Each row of a before or after table is a point. The points were changed in one or more steps. Then noise was added and the rows were shuffled. The steps act on how far a point lies along the listed directions, d1 being the first. Name the steps. A step turns or swaps two directions, mirrors them in a line or flattens them onto one, adds a multiple of one to another, or multiplies one. Angles are multiples of 10 degrees, from the lower direction toward the higher: turns from -170 to 170, lines from 10 to 170 but not 90. Use the fewest steps. Two steps may share a direction if one is a turn and the other turns, adds or multiplies; they go together, in the order done. Otherwise the lowest direction goes first.

Directions:
(1): [0.61 2.39]
(2): [ 2.39 -0.61]
Before (14 x 2)
[[-0.78  0.41]
 [-0.06 -0.34]
 [ 0.30  0.44]
 [ 0.03  0.36]
 [ 0.45 -0.46]
 [-0.72  0.06]
 [ 0.57  0.07]
 [-0.33 -0.84]
 [ 0.11  0.12]
 [-0.04  0.51]
 [-0.32 -0.25]
 [ 0.44 -0.06]
 [-0.52  0.40]
 [ 0.21  0.11]]
After (14 x 2)
[[ 0.12  0.02]
 [ 0.06 -0.04]
 [ 0.03 -0.03]
 [-0.41  0.01]
 [-0.71 -0.05]
 [-0.44 -0.02]
 [ 0.39  0.03]
 [ 0.58  0.06]
 [ 0.41  0.05]
 [ 0.32 -0.02]
 [-0.32 -0.06]
 [-0.74 -0.08]
 [-0.14  0.01]
 [ 0.20  0.03]]
Steps: flatten d1 and d2 onto the line at 70 degrees

Directions:
(1): [-1.02 -2.05 -1.50 -2.16]
(2): [ 0.76 -0.68  2.86 -1.70]
(3): [-0.75 -2.51  0.87  2.13]
Before (10 x 4)
[[-0.47 -0.40  0.20 -0.31]
 [-0.12 -0.45 -0.71  0.00]
 [ 0.68 -0.02  0.62  0.19]
 [-0.10 -0.43  0.66  0.01]
 [-0.07 -0.51  0.44 -0.32]
 [-0.24 -0.09 -0.11  1.20]
 [-0.11 -0.16 -0.05 -0.17]
 [ 0.06 -0.66  0.88  0.49]
 [-0.02 -0.27 -0.57 -0.11]
 [-0.19 -0.86 -0.07  1.23]]
After (10 x 4)
[[-0.25  0.03  0.61  0.29]
 [ 0.18  0.03  0.58  0.19]
 [ 0.17 -0.22 -0.11  0.72]
 [ 0.11  1.00 -0.33  0.05]
 [ 0.21  0.38  0.54 -0.04]
 [ 0.47  0.79  0.59 -0.10]
 [ 0.59  0.18  0.02 -0.60]
 [-0.04 -0.06  0.13  0.18]
 [ 0.60  1.19  0.03  0.59]
 [ 0.13 -0.23 -0.10  0.48]]
Steps: turn d1 and d3 by 110 degrees; multiply d2 by 0.7
